Every row gives one point. The last column is the point's height on a tilted bowl or saddle (a function of degree 2), plus a little noise. Count its main directions that bend up, bend down and stay straight.
(in the rows, 128 means zero)

Points (10 x 3):
[[ 89 131 144]
 [138  76 160]
 [164 105  87]
 [127  99 126]
 [151 157 184]
 [107 168 145]
 [114 103 146]
 [156  98  90]
 [ 94 162 127]
 [161 134 129]]
Directions: 1 up, 0 down, 1 straight

Points (15 x 4):
[[175 115 100 143]
 [109 152 121 137]
 [128 163  76 171]
 [ 76 165 137 175]
 [143 128 161 129]
 [137 106 139 121]
 [108 131  98 143]
 [133 163 130 129]
 [116 191  67 211]
 [141 125 178 144]
 [154 136 123 121]
 [132 135 136 122]
 [126 138 101 137]
 [153  72 118 145]
 [186 139 115 129]]
Directions: 2 up, 0 down, 1 straight

Points:
[[139 153 114 105 153]
 [ 87 156 133 143 146]
 [142 112 133 102 141]
 [ 93 102 140 118 142]
 [142 171 162 190 131]
 [129 128 139  86 145]
 [106 110 143 162 119]
 [153 151 143 110 153]
 [130 156 157 147 133]
 [148  96 152 150 136]
 [141 115 131 136 131]
 [ 91 171 127 123 166]
 [124 139 128  34 172]
 [105  65 106 129 166]
 [165  95 150  64 174]
 [122  88 127 127 139]
 [140 111 146 133 131]
 [171 163 143 145 164]
 [154 180 161 104 187]
 [180 113 162 119 171]
 [114 113 157 127 131]
 [ 65 107 129 163 148]
 [119  94 107 168 141]
 [144 182 127 137 166]
 [127 124 129 159 122]
 [ 75 107 153 135 149]
 [ 98 159  74 119 185]]
Directions: 3 up, 0 down, 1 straight

Points (41 x 7):
[[142 123 142 122 149  96 131]
 [104  82 181 143 176  93 153]
 [101 182 132 150 183 123 140]
 [112  83 120 127 117 149 155]
 [160 172 152 126 146 163 117]
 [104 127 109 140  77 109 147]
 [169 163 160 113 109  95 148]
 [156  69  77 110 125 100 103]
 [ 64  77 129 144 131 140 140]
 [116 140  99 162 100 166 137]
 [171 134 138 112 156  62 109]
 [112 151 148 121 124 147 124]
 [ 94 108 168 117 115 112 133]
 [104 102 169 122  64 161 188]
 [ 73 143  96  91 124  93 120]
 [137 146 137 114 150 126 135]
 [107 164  89 114 109 118 163]
 [169 151 141 150  96 140 151]
 [148 147 160 147 179 100 169]
 [ 77 127 104 131  94 143 147]
 [105 136  98 134 102 119 150]
 [146 166 183 118 172 109 156]
 [ 95 121 120 143 130 174 125]
 [129  91 117 108 115  89 107]
 [130 170 131 105 145 123 130]
 [104 117 131 140 106 145 139]
 [ 97  88 119 137 155  94 120]
 [150 117  96 105  83 107 127]
 [162 165 117  92 137  83 122]
 [ 80 140 127 155  77 160 137]
 [119 129  95 138 144 153 148]
 [120  85 110 138 179 136 173]
 [104 157  64 136 191 112 217]
 [177 156 122 133 124 110 144]
 [114 135 115 147 132 184 113]
 [121  77 192  86  99 164 213]
 [130 168 112 151 133 128 157]
 [182 152 129 112 118  98 126]
 [115 191 159 113 180 157  94]
 [133 120 135 139 146 156 136]
 [151 118 137 136  94 121 139]]
Directions: 3 up, 3 down, 0 straight

Points:
[[149 146 163 144 126 142 120 182 101]
 [168 115 143 149 116  63 154 174  79]
 [146 180 123 120 152 126 121  89 116]
 [106 113 183 153 167 135 151 138  97]
 [ 61 170 148 146  84 157 119 162  94]
 [115 115 130 137  90 136 106  98 108]
 [126 150  99 151 125 166 117 120 115]
 [144  82 149  98 128  64  76 105  98]
 [156 148 115 118 160 106 119 103 120]
 [ 98 112 147 118 137 132 146 138 109]
 [ 93 126 133 122  97 135 153 145 102]
 [142 118 119 113 145 177  78 139  87]
 [120 165 129 136  84 124 154 114 107]
 [118  82 171 126 113  87 160 166  91]
 [153  92  82  57 115 152 116 182  95]
 [168  79 101 120 113 143 113 140 115]
 [173 167  93 156 100 123 154 105 111]
 [ 72 154  89 121 112 102 160  96 108]
 [ 96 111 114 118 106 156 104 143 106]
 [135 149 118 101 107 146  92 105 111]
 [132 120 149 142 126 143 101 132 107]
 [ 86 158 146 144 131 106 140 126 106]
 [130 105 184 166 130  97 148 152  90]
 [ 88 167 116 110 112 114 137 108 112]
 [152 145 108 154 156 148  93 141 106]
 [107 159 143  81 182 114 146 160 104]
 [ 77 131 156 165  95 158 113 143  92]
 [153  85 138 142 107 118 128  87 107]
 [116  99 117  99  99 132  95 108 109]
 [149 105 108 149 106 166 139 158  93]
 [160 126  86 101 143 105 147 142 113]
 [105 193 132 119 103 165 123 125 103]
 [ 89  48 115 101 146  75 134 171  86]
 [160 101 143 161 134 184  78  89  71]
 [151 114 102 164 193 156 132  92  89]
 [138 147 108 135 110 132 107 127 122]
 [135 138 135  83 152 127 148 128 120]
 [110 129 157 161 143 102  92 134  94]
 [109  98 138 148 105 188 174 128  68]
 [104 117  86 134 114 101 191 145  81]
 [203 167 104 109 123 106 161 134 108]
 [155 150 135 135 123 124 119 147 117]
 [110 124 160 109 110 159 135 110 102]
 [145 178 121 130  78 124 124 123 118]
 [112  92  96 135 147 154  86 140 112]
 [ 95 138 138 102 121  93 104 158  96]
 [122  92 168  89 108 182 136 116  94]
 [163  84 113 149 120  79 162 141  88]
 [132 132 123 130 141 134 169 141 102]
 [136  93  90 179 128 134 138 114 114]
 [ 89 124 129 138 180  51  93 151  60]
 [117  99 134 145  86 205 100 128  63]
 [126  81  90 122 182 173 156 146  92]
 [219 132 149 102 136  99 171 126 139]
 [ 92 155 178  98 123 100 131 166 103]
 [132 113 114 101  78 113 129  97 112]
 [174 143  90  75 156 123  86 131 112]
 [ 96  90  98 116 125 178  89 104  98]
 [100 136 106 137 120 104 141 152 111]
 [133  80 103 151 111 136 127 156 107]
 [196 136 160 136 106 126 127 125 131]
 [ 82 107 143 145  69 135 121 122  90]
 [114 123 129 121 133 125 126  70 104]
 [163  97 155 144 131 100 100 145 109]
 [169 120  78 147 110  80 132 125 117]
 [125 133 174  80 159 122 200 123 114]
 [179 111  83 101  88 156 125  97 109]
 [105 157  64 106 142 106 136 150 117]
 [169 155 149 103  72 102 122  49 118]
 [116 134 132 162 183 159 120 182  85]
 [146 147 167 119 122 171 124 129 109]
 [152  89 195  70 112 143 141 155 152]
 [120 111  80 149 139  95  87 110 134]
 [151 132 167 116 155 109 120 121 125]
 [ 72 147 161 115 112  99 122 108  92]
 [ 93 132 112 151 140 120 105 155 115]
 [186 108 154 142 154 148 150 151 108]]
Directions: 1 up, 5 down, 2 straight

Points, 76 rows:
[[120  96 140 132  88 145 149 157 116]
 [126 156 131 134 140 149  88 145 119]
 [101 109 134  89 115 122 131 147  95]
 [ 84 120 194 139 130 127 135 159 105]
 [103 120 123  89 128 114 160  89 102]
 [132 113 135 104 115 144 109  99 115]
 [ 71  36 131 162 148 145 155 142  80]
 [130 156 141 115 110 124 160 126 131]
 [ 97 152 184 136 143  99 134 203 111]
 [187 121  72  95 130 166 151 132 153]
 [164 137 107 199 209 124 114 195  57]
 [172 135 113 123 160 108 132 175 121]
 [133 143  95 140 119 153 146 133 119]
 [146 146 138 172 151 149 123 140 102]
 [156 135 111 121  86 112 103 181  72]
 [115 115  96 112 148 128 151  75  96]
 [ 91  49 100 160 140  90 113 131  97]
 [101  53 113 122 129 178 155 144  96]
 [141 158  87 114 160 134 109 109 142]
 [ 93 114 139  97 200 140 114  82  55]
 [117 130  78 104 137 139 120 103 125]
 [106 121  72 144 151 121 136 118 103]
 [167  89 118 151 146 128 167 115  94]
 [136 131 164 113  94 123 128 164 114]
 [ 90 106 147 140 115 127 140 106 100]
 [117 163  99  90  82 115 149 128 109]
 [121 130 139  72 131 173 132  93 115]
 [151 147 144 124 108 117 128 167 111]
 [ 67 125 137 135 125  98 156 101  96]
 [141 114 115 117 169 154 116 146 122]
 [198  85 133 164 196 132 120 154  60]
 [145 161 130  98 170 132 103 113 146]
 [103 146  81 134 140  86 105 122 107]
 [142 136 164 187 156  96 111  79  70]
 [108 147 150 115  81 177 144 191  84]
 [129 166 142 152  94 160 133 148 121]
 [123 174 161 145 128 150 149 123 121]
 [120 103 102 105 156 148 125  60  82]
 [165 162 142 121 136  91 128 102 141]
 [159 117 133 145 144 127 143 158 110]
 [106 105 121 144 127  85  91 119 107]
 [119 119 105 135 141 191 126  94 115]
 [129 144  70 142 148 136 145 131 117]
 [119 123 148 166 129 136 100 101 102]
 [116 121 138 127 102 100 144 162 115]
 [105 128 107 139 121 157 166 150 108]
 [178  87 123 136 179 145 131  87  64]
 [109 112 152 115  98 133  97 186  86]
 [157 145 160 126  59 106 179 137 155]
 [168 175  92 139 100  68 117 122 114]
 [109 134 170 106 133 137 128  98  93]
 [113 148  90 167 137 134 111  67  95]
 [152 110 146  65  88 150 135 153 115]
 [171 150 112 110 100  92 100  79 131]
 [109 150 125 115 114 116 153 128 118]
 [131 107 121 133 174 103 169 106 110]
 [137 104 100 143  76 157 121 141 123]
 [144 157 126 133 135 155  93 169 114]
 [137 137 148 149 130  45 100 126 136]
 [ 63  94  67 148 170 147 107 104  84]
 [159 138 156 136 180 182 164  89  86]
 [114 129 160 117 108 107  99 123 114]
 [103 121 163 134 140 130 100 107  92]
 [168 129 162 116 122 138 118 129 125]
 [162 175  95 109  85 117 226 132 161]
 [155 136 145 130 139  88 147 173 134]
 [119  91 170 148 138  74 152 167 147]
 [ 69  85 135 150 104 160 170 147 103]
 [ 99 161 175 121 162  90 147 127 130]
 [115 141 125 208 107 119 141 160 117]
 [138 176 149 109 102 113 122 170 106]
 [162 173 160 119 175 118 106  96 132]
 [148 113 143  99 177 130 143 142 135]
 [199 122  96 135 129 181 110 167 109]
 [151 131 118 116 143 118 115 105 121]
 [133 139 111 140 113 133 139 128 117]]
Directions: 2 up, 2 down, 4 straight
